Every row gives one point. Before rounding, the points of a table are all equally far from one centre. They may lie mostly on one side of it. Write the centre, to within rounding.

Points:
[[ 3.1 -3.5]
 [-2.5 -4.3]
 [ 0.3 -5.0]
 [-4.2  0.0]
 [ 0.7  3.3]
 [-4.2 -1.5]
 [-4.1  0.3]
 [-4.2  0.0]]
Centre: [-0.1 -0.8]

Points (18 x 11):
[[ 2.2 -3.6  4.6 -4.0 -2.6  0.5 -0.4 -1.9  1.0 -3.0  3.6]
 [ 6.7 -3.3  2.5  0.4  2.0 -0.1 -2.2  3.2  4.5  0.4 -3.8]
 [ 2.6 -0.3  4.0 -4.5  4.1  2.8 -2.0  0.6 -2.0 -1.8 -2.2]
 [ 6.4 -4.5  4.0 -3.3 -0.6 -2.0 -1.3  3.5  3.3  3.4  3.3]
 [ 5.3  0.2 -2.6 -1.2 -3.6 -3.6 -0.6  2.7 -1.7  1.7 -0.7]
 [ 4.9  0.4 -0.6 -3.2  3.7 -1.7 -5.1  0.8  4.3 -1.1 -0.8]
 [ 3.9 -5.8  0.7 -2.7  0.8 -1.0 -5.1  1.2  3.9  2.2  0.6]
 [ 3.8  0.2  4.4  0.5  0.4 -4.2 -5.4  0.8  1.0 -2.0  0.5]
 [ 3.4 -1.1  3.0 -0.3 -2.6 -3.1 -4.6 -0.9  5.1  0.6  3.3]
 [-3.4 -2.4  2.3 -1.7 -0.3  1.4 -1.1  5.2  3.8  3.8 -2.4]
 [ 2.1  1.6  3.9 -1.8  0.0 -2.0 -6.1 -0.5  1.8 -1.9  2.8]
 [ 6.2 -2.9  1.6 -6.3  0.9 -2.0 -1.6 -1.4 -0.3 -0.5  1.8]
 [ 7.6  0.7  4.2 -2.1  4.4 -0.3 -0.2  2.9 -2.4 -1.6  1.8]
 [ 7.3  2.2 -0.2  2.6  0.0  1.2 -1.4  3.4 -0.9  4.6  1.9]
 [ 5.4  2.6  2.4 -3.6  1.6  0.6 -4.7 -1.7  0.5 -0.6 -0.3]
 [ 4.6 -2.3  2.6 -3.2  3.1  1.1 -0.5  5.1  7.0 -2.0  3.0]
 [ 5.4 -2.2  0.6 -5.4  1.6 -3.9 -2.2  0.1 -1.6  2.7 -0.9]
 [ 5.5  0.2  0.5 -1.8 -2.7 -3.1 -4.1 -1.5  2.4 -0.8 -0.7]]
Centre: [ 1.7 -0.5  1.2 -0.5  1.3 -0.2  1.0  1.4  1.6  1.0  1.2]
